Each row is a point. Each copy is the shape, with its points in the same order, turned, moved and blurred by noise. Say if it was mirrored as well.

Shape (8 x 2)
+4.39 -1.51
+1.38 -0.16
+4.31 -0.42
-1.61 -1.98
-1.76 -1.55
-2.12 -0.44
+0.23 +1.45
-1.59 +0.90
Copy 1 (8 x 2)
-4.21 +1.08
-1.41 +0.70
-3.82 +2.57
-0.35 -2.17
+0.30 -1.33
+1.02 -1.16
+1.07 +1.42
+1.31 -0.26
Copy 1 is: mirrored
Copy 2 (8 x 2)
-3.93 +0.82
-0.28 +0.00
-3.45 -0.38
+1.94 +2.28
+2.12 +1.78
+3.10 +0.77
+0.87 -1.59
+2.40 -0.58
Copy 2 is: only turned
Copy 3 (8 x 2)
-1.04 +4.25
-0.63 +0.92
-1.84 +3.56
+2.61 -0.67
+2.26 -1.02
+1.55 -1.85
-1.22 -0.82
+0.17 -2.17
Copy 3 is: only turned
Copy 4 (8 x 2)
+1.31 -4.21
+0.24 -1.42
-0.36 -4.21
+2.80 +1.48
+2.09 +1.92
+0.72 +1.92
-1.24 +0.07
-0.18 +1.74
Copy 4 is: mirrored

Shape (7 x 3)
-1.20 +1.68 -2.00
-0.56 -2.02 -1.53
-3.14 +2.10 +2.34
-2.90 -1.32 +3.33
+1.41 +0.30 -1.01
+0.03 +1.62 -1.83
+1.37 +0.28 +2.90
Copy 1 (7 x 3)
+0.38 -2.38 -2.86
+1.44 +1.03 -1.21
-4.36 -1.66 -2.88
-3.59 +1.59 -1.80
+1.32 -1.54 +0.69
+0.97 -2.35 -1.34
-2.56 -0.53 +1.80
Copy 1 is: mirrored
Copy 2 (7 x 3)
+2.46 +0.31 -2.91
+2.00 +0.01 +0.68
-0.97 -2.36 -4.06
-2.33 -3.40 -0.90
+0.84 +2.36 -0.92
+2.20 +1.58 -2.54
-2.53 +1.45 -1.32
Copy 2 is: only turned
Copy 3 (7 x 3)
+2.35 +1.27 +1.44
-0.34 -0.34 +4.01
-0.21 +3.83 -0.76
-3.57 +2.83 +0.56
+0.50 -1.28 +1.38
+2.10 -0.34 +1.29
-1.94 -0.85 -1.25
Copy 3 is: mirrored
Copy 4 (7 x 3)
-0.14 -1.90 -1.79
+2.42 +0.88 -0.34
-3.29 +1.93 -2.40
-1.31 +4.62 -1.31
+0.66 -1.04 +1.04
-0.15 -2.00 -0.28
-2.06 +1.78 +2.33
Copy 4 is: mirrored

Shape (9 x 3)
-3.74 +2.84 -2.35
+0.51 -1.63 -0.41
-0.33 +2.48 +3.42
+3.41 -0.02 -0.46
+0.43 +0.02 +0.18
+2.84 -1.41 -1.33
-0.53 +0.09 +0.68
+1.91 -1.87 +0.48
-2.55 +1.06 -2.86
Copy 1 (9 x 3)
-5.17 -0.68 +0.64
+0.61 -0.48 -2.22
+0.75 +1.69 +2.94
+2.47 -2.90 -0.63
+0.48 -0.47 -0.48
+1.84 -2.74 -2.16
-0.09 +0.40 -0.43
+2.29 -0.83 -1.95
-3.84 -1.26 -1.10
Copy 1 is: mirrored
Copy 2 (9 x 3)
+0.17 +3.52 -0.92
+2.28 -2.13 +1.33
-3.24 -2.10 +0.22
+1.95 -4.14 -1.36
+0.79 -1.99 +0.28
+3.48 -3.65 -0.34
+0.30 -1.21 +0.91
+2.06 -3.82 +1.22
+1.89 +2.36 -0.40
Copy 2 is: mirrored
Copy 3 (9 x 3)
+3.02 -4.16 +2.71
-1.06 +0.21 +1.28
+2.54 -0.36 -2.92
+0.55 +3.41 +1.47
+0.14 +0.32 +0.18
-1.20 +3.25 +2.25
+0.50 -0.16 -0.30
-1.35 +1.80 +0.17
+1.16 -2.48 +3.27
Copy 3 is: only turned
Copy 4 (9 x 3)
+0.17 +4.88 +3.16
-0.80 -1.16 +0.55
+4.74 +0.99 +0.85
+0.04 -0.36 -2.77
+0.73 +0.26 +0.44
-1.47 -0.78 -1.67
+1.29 +0.25 +1.24
+0.03 -1.77 -0.75
-1.25 +3.04 +2.60
Copy 4 is: only turned

Shape (8 x 4)
-1.89 -1.09 -3.33 -2.28
+1.89 +0.61 -2.87 +0.83
+1.23 -0.68 +1.69 -2.18
+3.97 -0.76 -0.16 -1.18
-0.70 -1.56 -1.89 -2.67
-1.21 +4.16 +0.27 +1.33
+0.31 -2.93 -1.05 -2.21
+1.63 -1.77 +1.47 +1.35
Copy 1 (8 x 4)
-2.36 -2.28 -0.55 -3.99
+2.20 -2.35 -1.89 -2.16
-0.34 -0.74 +2.08 +0.66
+2.74 -2.39 +1.93 -0.20
-1.72 -1.87 +0.89 -2.90
-0.56 -0.36 -4.37 +1.75
-0.64 -1.14 +2.41 -3.00
+2.21 +1.39 +0.91 -0.45
Copy 1 is: mirrored
Copy 2 (8 x 4)
+0.14 -5.32 +0.83 -0.44
-1.81 -1.43 +2.66 +2.11
+0.04 +0.00 -1.94 +0.07
-2.84 +0.02 -1.09 +1.44
-0.44 -3.93 -0.39 -0.82
+3.54 +0.11 +2.67 +2.62
-1.86 -2.76 -0.77 -1.71
-1.29 +1.53 +0.89 -1.17
Copy 2 is: mirrored
Copy 3 (8 x 4)
-0.30 +0.26 -1.42 -4.91
-2.47 +1.05 -1.92 +0.15
+0.73 -2.62 +1.58 -0.46
-3.10 -2.01 +1.18 +0.91
-0.35 -1.58 -0.32 -3.73
+2.43 +0.53 -3.26 +2.32
-1.32 -1.24 +1.48 -3.38
-0.16 +0.42 +2.79 +0.93
Copy 3 is: only turned

Shape (10 x 6)
-2.24 +2.14 -0.38 -0.15 -0.86 -0.34
-1.80 +0.18 +0.07 -3.00 -1.36 -1.88
+1.56 +1.58 +3.44 +4.47 -1.15 +0.09
-1.44 -3.48 -0.26 -4.15 -0.79 -0.93
+2.50 +0.60 +0.59 +3.61 +1.22 -0.58
-2.77 -0.04 -0.26 -3.60 +1.23 -0.78
-3.89 -2.54 -1.07 -2.26 +2.41 +0.87
-0.06 -1.62 +0.36 -3.14 +1.94 -0.71
-2.88 +0.28 -2.07 -0.79 -0.94 -1.78
+1.61 -1.84 -0.46 -2.02 +1.02 +2.58
Copy 1 (10 x 6)
-0.30 -0.42 -0.56 -2.91 +0.67 -0.71
-0.02 -2.29 -1.26 -0.05 +2.17 -2.20
-4.30 +3.56 +0.35 -0.33 +1.02 +2.96
+1.47 -4.42 -0.26 +2.93 +1.24 -1.79
-2.72 +3.47 -1.53 +1.02 -1.37 +1.59
+2.21 -1.85 +0.00 +0.40 +0.76 -3.54
+3.07 -2.43 +1.67 +0.87 -1.68 -1.89
+1.77 -0.43 -0.70 +2.89 +0.73 -1.94
-0.40 -2.60 -1.26 -1.75 -0.53 -1.97
+2.87 -0.49 -1.10 +2.71 -0.01 +1.94
Copy 1 is: mirrored
Copy 2 (10 x 6)
+1.83 +0.85 +2.34 +0.60 -1.18 -2.09
+2.76 -0.57 +1.13 -1.36 -3.40 -1.55
-2.22 +0.03 -0.37 +5.11 +0.21 -1.66
+1.03 +0.46 -1.18 -4.46 -3.68 +0.69
-2.07 -0.83 +0.77 +3.12 +1.77 +0.76
+1.91 -0.44 +1.66 -3.29 -1.39 -1.95
+0.03 +0.93 +1.47 -5.25 -0.56 -1.68
+1.04 -1.84 -0.63 -3.50 -0.54 -0.75
+1.46 +1.43 +3.29 -1.70 -2.55 -0.11
+1.25 +0.82 -2.29 -2.41 +2.22 -0.11
Copy 2 is: mirrored

Shape (11 x 6)
+0.15 -0.18 -0.38 +0.50 +1.74 -3.15
+2.82 +1.59 +1.20 -1.64 +0.76 -2.29
-3.34 -2.58 -3.58 -1.43 -0.55 +1.44
-1.92 -0.61 -2.73 -1.49 +0.73 +1.14
-2.14 +1.46 -3.29 -0.48 +2.31 +0.51
+3.20 -0.62 +0.66 +3.48 -1.02 -0.17
-3.74 -1.37 -3.44 -0.57 +1.34 +1.25
+1.61 +2.01 -3.01 -0.18 -0.12 -2.07
+2.96 +2.19 +0.86 +0.57 +0.40 -1.39
+0.20 +3.19 +1.11 +0.18 -1.09 -3.03
+2.13 +0.97 +3.28 +1.63 -0.13 -0.25
Copy 1 (11 x 6)
+2.23 +1.05 -1.34 -0.06 -1.38 +2.19
+2.59 +3.20 +1.61 +1.08 +0.90 +1.32
-2.11 -4.07 -0.61 +2.16 -1.73 +2.51
-0.23 -2.86 -0.23 +2.27 -0.43 +2.00
+2.55 -3.27 -1.19 +2.12 -0.68 +1.09
-0.39 +1.32 -0.09 -3.69 +1.18 -0.51
-0.59 -4.29 -2.23 +2.39 -1.35 +1.97
+3.47 -0.53 +2.13 -0.43 -1.15 +1.41
+2.88 +2.71 +1.01 -0.47 +0.91 -0.33
+2.39 +2.69 +1.01 +0.61 -2.53 -0.97
+0.28 +3.62 -0.30 -1.03 +1.46 -1.01
Copy 1 is: only turned
Copy 2 (11 x 6)
-1.79 -0.64 +1.94 +1.97 +1.11 -1.19
-0.54 -2.39 +0.03 +4.44 -0.26 +0.09
-0.15 -1.36 +1.56 -4.61 +1.20 +2.39
-1.01 -1.51 +1.84 -2.16 -0.11 +2.65
-2.71 -0.35 +3.26 -0.95 -0.45 +3.05
-2.56 +0.88 -3.65 +1.57 -0.09 -1.43
-1.38 -0.43 +3.13 -3.78 +0.20 +2.26
-3.01 -1.30 +0.41 +2.50 +1.97 +2.45
-1.80 -0.56 -0.97 +4.21 -0.64 +0.34
+0.17 +1.02 +0.60 +4.52 +1.17 +1.27
-0.21 +0.99 -1.95 +3.28 -1.91 -1.26
Copy 2 is: only turned
Copy 3 (11 x 6)
+0.78 -0.07 -0.22 -3.79 +0.48 +2.20
+1.48 +1.75 +0.82 -0.59 +1.68 +3.98
-0.29 +1.10 -4.86 -1.90 -0.36 -2.96
+0.74 +1.26 -2.95 -1.96 +1.21 -2.08
+0.14 +0.59 -0.47 -2.78 +3.51 -2.59
+0.64 -3.73 +0.45 +0.27 -0.54 +2.73
+0.02 +0.47 -3.45 -2.86 +0.50 -3.84
-0.14 -0.33 -1.59 -1.43 +3.92 +2.39
+0.91 -0.65 +1.25 -0.17 +2.17 +3.94
-2.10 +1.16 +1.18 -1.37 +1.42 +3.58
+0.88 -1.60 +2.85 +0.35 -0.96 +2.80
Copy 3 is: mirrored

Shape (14 x 8)
-2.04 +3.49 -0.13 -4.80 -0.85 -1.83 +0.96 -1.08
-0.72 -0.39 +0.07 -1.11 -0.41 +0.55 +2.36 -0.73
-0.81 -1.48 -0.39 -0.74 -1.50 -1.81 -0.89 -0.98
+0.05 +6.08 -2.82 -1.19 -1.05 +2.68 -0.62 -0.06
+0.26 -1.98 +0.74 -1.09 -1.10 -0.17 -0.56 -1.20
+4.06 -0.07 +0.68 -0.68 -1.60 -2.06 +0.93 -2.11
-1.11 +3.04 -0.75 -0.54 +0.61 -0.38 +4.43 -1.46
-2.09 -2.07 -4.18 -1.20 -1.47 +0.87 -0.76 +5.84
+0.74 -1.13 +0.82 -0.91 -0.46 +2.75 -0.10 -2.03
-0.40 -0.98 -0.74 -0.81 +0.91 -0.45 +2.77 +4.69
-1.33 -0.32 +0.13 -1.12 +1.04 -0.17 -0.78 -1.00
-0.42 -1.37 +0.19 -4.05 +5.26 -0.61 +1.13 -0.36
+1.42 -1.59 +0.59 -1.21 -1.16 -1.11 -0.75 -0.33
+2.49 -0.06 -3.98 -1.02 -1.46 -0.08 +3.17 +1.84
Copy 1 (14 x 8)
-3.15 -2.27 +1.62 +2.43 +1.02 +1.55 -0.52 +4.00
-0.97 -0.68 -2.01 +0.49 -0.42 +1.25 -1.47 +1.35
-2.21 +0.41 -1.25 +0.83 -1.04 -2.06 -1.79 +0.61
-2.12 -1.91 +2.67 +0.86 -4.07 +3.36 +2.52 +2.36
-0.41 +0.23 -1.14 -0.41 -0.33 -1.69 -2.34 -0.34
-2.42 -1.85 -0.49 -3.07 +1.54 -0.81 -0.15 -1.85
-2.35 -1.25 -2.60 +0.87 +0.65 +3.86 +1.20 +2.38
-0.51 +2.18 -2.51 -1.96 -5.92 -2.25 -1.32 +5.63
+1.00 -0.75 -1.05 +0.51 -1.12 +0.42 -1.17 -0.90
-0.44 +1.66 -3.89 -2.63 -0.95 -0.02 -0.67 +5.38
-0.06 +0.74 -0.34 +2.11 -0.54 -0.85 -0.19 +0.66
+2.27 -0.94 -2.67 +2.53 +2.18 -1.87 +1.20 +3.75
-0.44 -0.18 -0.34 -0.81 -0.05 -2.35 -1.35 -0.25
-2.21 -1.43 -2.85 -3.87 -2.44 +0.09 +0.80 +2.74
Copy 1 is: mirrored
Copy 2 (14 x 8)
-2.29 -0.59 -2.32 +0.30 -0.19 +0.67 +0.57 +5.64
-0.75 +0.69 -0.83 +0.20 -1.21 -1.82 +0.22 +0.61
-1.83 +0.95 -0.10 +1.42 +2.02 +0.25 +1.02 -0.07
-0.62 +1.58 -0.21 -4.43 -2.09 +3.03 -1.80 +3.68
-1.95 +0.36 +1.14 +0.84 +0.91 -0.87 +1.59 -0.24
+0.64 +0.11 +0.78 -0.40 +0.05 +0.36 +5.35 +0.44
+0.40 -0.03 -4.00 -0.72 -3.20 -0.36 +0.38 +1.77
+1.65 +4.27 +2.14 +2.71 +1.97 +0.28 -4.99 +1.25
-2.41 +0.16 +1.98 -1.24 -1.36 -1.54 +0.89 -0.65
+3.58 +0.33 +0.32 +2.66 -0.44 -1.45 -2.35 +0.93
-2.47 -0.82 +0.14 +1.03 -0.20 +0.61 -0.45 -0.07
-1.59 -2.83 +0.95 +4.57 -3.83 +0.11 -0.25 +1.38
-0.71 +0.18 +1.69 +0.97 +1.27 -0.11 +2.11 +0.11
+3.06 +4.18 +0.39 +0.80 -1.79 +0.07 +0.88 +1.65
Copy 2 is: mirrored
Copy 3 (14 x 8)
-7.10 -1.57 -0.21 +1.19 -0.94 +1.30 -2.13 +0.42
-2.61 -0.59 -1.71 -1.10 -0.85 -0.43 +0.50 +0.86
-2.16 -1.24 +0.31 -0.31 -0.57 +1.29 +1.61 +2.22
-3.23 +1.31 +0.69 -0.68 -4.90 +2.39 -3.37 -1.94
-1.52 -0.86 -1.56 +0.49 -1.14 +1.26 +2.57 +2.06
-0.80 -2.50 -0.56 +3.13 -1.30 -0.88 +2.07 -0.88
-3.51 -1.30 -1.17 -1.26 -1.66 -2.23 -3.32 -0.78
-3.14 +2.40 +2.70 -4.86 +1.81 +3.56 +2.81 -1.00
-1.03 -0.55 -3.22 -0.63 -3.08 +1.23 +1.43 +1.58
-2.80 +1.96 -0.79 -2.82 +3.23 +0.37 +0.22 -2.12
-2.04 -1.24 -1.29 -0.75 -0.77 +2.02 -0.46 +2.42
-2.52 -3.65 -4.91 -1.43 +2.63 +3.06 -1.67 -0.23
-1.69 -0.86 -0.86 +1.46 +0.08 +1.20 +2.28 +0.79
-1.94 -0.97 +1.19 -2.44 -0.77 -1.11 +1.86 -4.01
Copy 3 is: only turned
Copy 4 (14 x 8)
-0.45 +1.99 -2.88 +0.77 -0.74 -0.71 +6.05 +1.75
+0.00 +0.25 -0.68 -1.07 -1.50 -1.85 +1.72 +1.41
+1.50 -0.99 -0.98 +0.07 -2.20 +0.91 +1.12 -1.30
-0.32 -0.22 -1.59 -3.32 +4.71 -1.09 +6.04 +0.19
+0.27 -1.36 -0.03 +1.16 -1.19 -0.55 +0.76 -0.70
+1.04 -2.93 -0.55 +2.22 +0.55 +1.17 +0.59 +2.97
-0.67 +1.75 -1.03 -2.51 -0.15 -0.53 +3.39 +4.11
-0.26 +0.76 -5.90 -2.97 +0.38 -2.41 -0.53 -5.00
+0.20 -1.68 +1.93 -0.15 -0.07 -2.84 +1.20 -0.24
-3.21 +1.00 -4.68 -1.42 -0.64 -1.94 -1.75 -0.06
-0.31 +0.90 +0.77 -0.11 -0.88 -0.22 +1.83 -0.89
-1.60 +4.88 +0.60 +2.66 -0.15 -1.67 -0.17 +0.60
-0.13 -2.01 -1.09 +1.80 -0.76 -0.03 +0.20 -0.34
+1.81 -0.47 -4.52 -1.50 +1.97 -2.23 -0.52 +2.24
Copy 4 is: mirrored
